Each row of a before or after table is a point. The points were changed in one or more steps. Then noise was added and the rows were shuffled. The steps act on how far a point lies along the listed directions, d1 being the first. Name the steps. A step turns or swaps two directions, mirrors them in a line or flattens them onto one, adds a multiple of one to another, or multiplies one. Angles are multiples of 10 degrees, from the lower direction toward the higher: turns from -170 to 170, lines from 10 to 170 but not 90. Use the fewest steps. Two steps may share a direction if one is a turn and the other turns, adds or multiplies; they go together, in the order done. Otherwise the lowest direction goes first.
(in the rows, 128 means zero)

Directions:
(1): [176 112]
(2): [144 176]
Before (14 x 2)
[[103 153]
 [173  84]
 [107 118]
 [148 188]
 [128  94]
 [ 95 123]
 [126  85]
 [ 70 129]
 [121 133]
 [101 106]
 [ 83  98]
 [115  86]
 [ 75  85]
 [105 102]]
After (14 x 2)
[[ 78  86]
 [104 157]
 [154 205]
 [ 67 124]
 [101  93]
 [122  74]
 [121 134]
 [105 114]
 [110  73]
 [ 98  98]
 [124  84]
 [ 70  69]
 [169  77]
 [ 93 118]]
Steps: multiply d2 by 1.3

Directions:
(1): [173 110 178 136  87 159]
(2): [169 154 114 151 103  66]
(3): [136 137 188 128 184 101]
(4): [154  81 116  66 132 103]
(5): [182 160  99 120 165 165]
(6): [114 185 147  73 101 129]
Before (11 x 6)
[[210 136 164 130 147 100]
 [ 65 106  99 182 181 157]
 [150 154 201 155 139 132]
 [ 84  66  73 142 130 106]
 [149 144 154 102 176 164]
 [182 163 151  99 135 117]
 [144 111 151 144 150 148]
 [170 148 147 163 130 164]
 [145 122 109  98  83  61]
 [123 103 144 169 114 160]
 [118 115  58 135  93  59]]
After (11 x 6)
[[135 146 108 109 207  89]
 [ 91 162 161 140 192 122]
 [152  90 146 206  86 181]
 [ 91 105 110 160 132 159]
 [152 146 162 103 178 161]
 [146  56 101 161  58 126]
 [123 113 127 136 158 151]
 [127 126 101  92 106  55]
 [150 110  76 143  61  67]
 [114 155 103 146 174 158]
 [141 171 133  88 182 105]]
Steps: mirror d1 and d2 in the line at 110 degrees; add 0.5 times d6 to d3

Directions:
(1): [160 168 143 105 181 112 187  92 115]
(2): [160 132 118 150 186 110  90 153 191]
(3): [ 85 137 180  81 112  85 133 140 175]
(4): [144  95 149 119 138 169 180 198 134]
(5): [198 169 153 103  80 146 100 138 131]
Before (10 x 9)
[[138 103 114 186 130 153  82 178 174]
 [150 112 116 130 133 158 120 160 119]
 [ 75 114 142 119 195 113 167 151 198]
 [144 129 167  85 102 153 199 159 111]
 [118 147 114 147  75 127 115 110  94]
 [ 84  93 148 122 186  99 203 171 167]
 [166 151 121 131 144  83 115  95 141]
 [ 17  76 111 135  99 121 105 168 119]
 [ 71 139 127 124  50  90  76 128 105]
 [ 87 131 134 113  57 130  56 130 122]]
After (10 x 9)
[[113 150 130 134  68 117 115 114 105]
 [120  84  95 167 203 137 202 160 125]
 [ 58  72  72 169 110 155  99 161  79]
 [ 50 121 112 139  72  86  84 124 100]
 [103 100  93 165 220 148 167 141 153]
 [117 115 167  87 116 143 209 156 118]
 [ 56 116 130 118  73 117  68 126 125]
 [153 151 129 125 144  77 116  97 150]
 [152 122 135 115 119 151 111 167 132]
 [146 110 125 176 120 151  77 182 178]]
Steps: turn d3 and d5 by -60 degrees
